Each row is a point. To make a cloud, some directions were put in groups of two or more. Within a group, all points are equally far from the middle, so they leave a hole (a ring in 2 directions, a hollow ball in 3). The other directions are filled evenly. Then the cloud was stretched, turned, moved and blurred a little. Count the holes, and give their numbers of directions, smallest first.

Cloud, 14 rows:
[[ 41   1]
 [ 22   8]
 [  6  22]
 [-12  -3]
 [ 60 -24]
 [ 10 -27]
 [-16 -35]
 [ 43 -13]
 [  7 -18]
 [ -6 -22]
 [-16 -19]
 [ 21 -12]
 [-16  -8]
 [-32 -46]]
Holes: 0

Cloud (22 x 3):
[[  6   6  54]
 [ 60 -21 -11]
 [ 20 -27  44]
 [ 49 -27  32]
 [ 26 -21 -40]
 [-16   4  47]
 [ -7  -1  50]
 [  0 -42   1]
 [ -5  18  51]
 [ 37 -22 -37]
 [ 59 -31   4]
 [ 38  28   4]
 [-27  45  12]
 [ 34  32   9]
 [  4  46  -1]
 [ 11 -27 -37]
 [ 44 -34  30]
 [-11  33  42]
 [-12  35  40]
 [ 60  -4   5]
 [-15  -7 -35]
 [-21  20  44]]
Holes: 1 (3)

Cloud (28 x 4):
[[ 11  29  54 -23]
 [ 14  24  49   7]
 [ -4   1  22 -11]
 [-26 -22 -33   0]
 [ -1  39  34 -25]
 [-18   7  -7 -34]
 [-36 -17 -12  -3]
 [-10 -11  47   5]
 [-24  34  -4   0]
 [ 12 -14  29  17]
 [ -4 -32  20 -17]
 [-19 -10   4  -5]
 [ 16  36  51   3]
 [ -3  13 -25   5]
 [ -9  25  33 -14]
 [ 14  44  60 -17]
 [-10 -55  12  -1]
 [ 14  30 -16  10]
 [  5 -22 -23  -8]
 [-21 -15  -8 -26]
 [-11  17   3   6]
 [  7  -1   7  -7]
 [ -5  -6  43  22]
 [-28  18 -12   0]
 [-22  -2  34 -31]
 [-60 -12  -1 -11]
 [-25  50  16  -5]
 [-22  -9 -43  -4]]
Holes: 0

Cloud, 55 rows:
[[-44 -23  -6   4   5  20]
 [ 16  -5  12  38   0   2]
 [ 29 -12  -7  31  33 -14]
 [ 24 -20 -23  28  39   0]
 [ -6   0 -18  50  -2  11]
 [  3 -13   9 -24 -27  -2]
 [-35 -24 -15 -17 -29 -20]
 [ -5  35  10  42  18  -4]
 [  7  51 -23  19 -15  38]
 [ 17 -12   4 -16 -10  27]
 [-12  35   5  33  -6 -16]
 [ -4  15  -2 -41 -14  23]
 [-17 -25   4  11   0  17]
 [-16 -12  -5  29  37   2]
 [-34  44  38 -12   3  36]
 [-17  33  -1 -32 -12  22]
 [ 31  10 -40  -1 -53  28]
 [-33 -25  22  16 -46  -6]
 [ -1 -11 -27 -16 -30  32]
 [-43 -16 -29 -18  -6  14]
 [  5 -18 -21  19 -54   9]
 [ 15  -7 -42  11 -33 -13]
 [-41   1   5  36 -26  20]
 [  6  40 -26  40  17  27]
 [  8   7 -24 -20 -20  46]
 [-19  -4   1 -29  -7  45]
 [ 21  36   9  -2  15   1]
 [ 14  15 -50  10 -31  22]
 [-29  11  16  12 -33 -25]
 [-30  42   4   3 -11   0]
 [-19  22   8  33  45  -8]
 [ 14 -13  -6  28   8  21]
 [ 14   1  13   3 -50  -7]
 [ 32  36 -21  -8  28  33]
 [-16 -37 -11  15  12  -9]
 [ -7  -7 -42  18   7  21]
 [ 45  20  12  14   1   5]
 [-20   1 -24 -16 -42  16]
 [-27  36  -8 -11 -26  42]
 [  7 -24 -33  23 -14  13]
 [-34 -15 -16  30   7   5]
 [ 33  -6 -32  10 -53   3]
 [-36  15  12   8  -1 -37]
 [-13  27  -2 -31   8  38]
 [  3   5  29   4 -14 -14]
 [-34  44  34  28 -25   9]
 [ 45  21 -22 -20 -22  35]
 [ 32  25   2   5 -17 -11]
 [  5  28  -7  60   3  -5]
 [-32  13  -9  32 -28  31]
 [ -2   4  13  41 -21 -21]
 [ 21 -17 -30  31  10  19]
 [ 27  16  23   7   5  14]
 [ -9  -4 -21  48 -24  -1]
 [-12  11 -45  -6  17  23]]
Holes: 1 (4)

Cloud (84 x 8):
[[-33 -17  10 -36  -7  -8 -11 -42]
 [ 26 -39  31   8  -8   3  32 -18]
 [-40 -38  -8  17 -13 -31  21 -31]
 [  2  26 -28 -20   3 -15 -34 -36]
 [ 28 -15 -11   4  10  45   8  27]
 [ 42  10   8  14 -21  14 -33  24]
 [-26  23  -6   5  23   7  25  43]
 [-35   6   4  10 -16   4 -50  10]
 [ 14  33  -5  -5  47 -11  26 -48]
 [-10  18 -19   0  -1  41 -38 -14]
 [ -6  49   4  18  39 -23  -8 -29]
 [ -6  16 -24  30 -12 -25  33 -11]
 [  7  39   6   4  11 -48   5 -41]
 [ 22  17  -6  31 -15  25  15 -25]
 [-20  13 -37 -31   9  -7  35  11]
 [ 32  -7   5  13  32 -47  32 -32]
 [  0 -10   4  39 -33 -12  28 -38]
 [ 34  15  18   5  22 -37   9 -46]
 [  4 -23  -3   7 -22  21  -8  36]
 [  2 -28 -18  29  -3 -24  13 -54]
 [ 28 -24  30  15  -3  17 -24 -27]
 [-29  22   5 -40  48   4  16  20]
 [ 39 -28  -4 -18  27  10   4  16]
 [-23  10 -25 -18  19 -25 -22  18]
 [ 41 -29  21   9  32  10  -3   8]
 [ 35  15 -11  44  19   2 -35 -10]
 [ 19  12   7 -25  44  43 -14  -2]
 [-29  17 -42 -22  13 -20 -16 -17]
 [-27  35  22 -11 -16 -25   0 -31]
 [ 14  51  -7 -20  33 -23   0 -34]
 [ 19  -8  41  29 -21  13 -37  13]
 [-11  14 -10 -49  50 -10   7  19]
 [ -9  -9 -30   8  20  20   5  35]
 [ 13 -20 -17  23  26  30  37  10]
 [-39 -14  21  37  22 -10  21 -41]
 [  2  18  -7  43  13 -37 -22 -38]
 [-29  21   4 -27 -37   3  -8   4]
 [ -6  11  -2 -46  29 -26 -18   3]
 [-12 -11  37  14  -6  53  -5  13]
 [ 15  12  -7 -16  42  18  33  48]
 [ -7   8  22   2  29   0 -45 -19]
 [-39  15  -3 -25 -16  -8  41 -30]
 [ 17 -11  32  14 -24 -26  37 -27]
 [ 18   1 -24 -32  30  -6  59  -4]
 [  7  10  -1  30  -3  -9  55  -6]
 [-21  -2  43 -28 -13  18  -5 -18]
 [  5   3   2 -17 -34  32 -31   6]
 [-45 -22  29 -29  -5   7 -10 -10]
 [-13  28 -15 -30  -1 -29 -34  -4]
 [ 14  44  13   1  33  44  -4   9]
 [ 44   0  -2 -34  32   8  42  -1]
 [  4  26   5 -31   0 -22  50  -8]
 [ -7  34  43   2   2  -1 -28  -9]
 [-25  35  15   1   6  -8  24 -45]
 [ -2  20  -9  15  60 -18  11 -43]
 [-27  10  18 -13  -9 -38  44 -29]
 [ 20 -33  26  13  -8  15 -30  15]
 [-23  18  27   7  21 -23   1 -52]
 [-42   7 -12 -15 -24 -13  35  -9]
 [  3  20 -27 -11   4  31 -17 -40]
 [-12  28 -29 -45  33 -18 -13 -18]
 [ 10  18  -6 -29  32 -21  52  22]
 [ 37  -5  27  37  -1 -35  16   6]
 [ 24 -28   3  36 -14 -19  -2  18]
 [ 54  -9  -4  -6  26  19 -17   0]
 [-28   4  46 -17 -10  22  -2  19]
 [ 15  24  29 -13  23  -4 -43   2]
 [-13 -20 -23  33  28  -2   7 -45]
 [-17 -27 -12  -5  -7  23  -4  30]
 [ -4 -16  37 -17 -24  38  -7  -8]
 [-17 -29  20  12  19  35 -24   4]
 [-51 -25  17 -19   1  23 -13  -7]
 [ 23  25  10  47  -2 -16 -33 -24]
 [ 37 -15  31  12   9   5 -37   7]
 [-26  40  16 -22   4  -7  20 -34]
 [ 38   8 -27  22   0 -12  21  16]
 [-25 -11  29  49  11  -5 -28 -21]
 [ 50  25  -5  12  -1  24 -13  30]
 [ 25 -15   3   8 -40 -22  -6 -40]
 [ -3 -10  26  56  -8  -7  33   4]
 [-47 -13  21  19 -13 -33   9  10]
 [ 30  52  12   3  32  -6 -14 -20]
 [  6  39  -9 -56  24  -2  15  13]
 [ -3 -16  20 -18 -20  49  -1  16]]
Holes: 2 (4, 4)
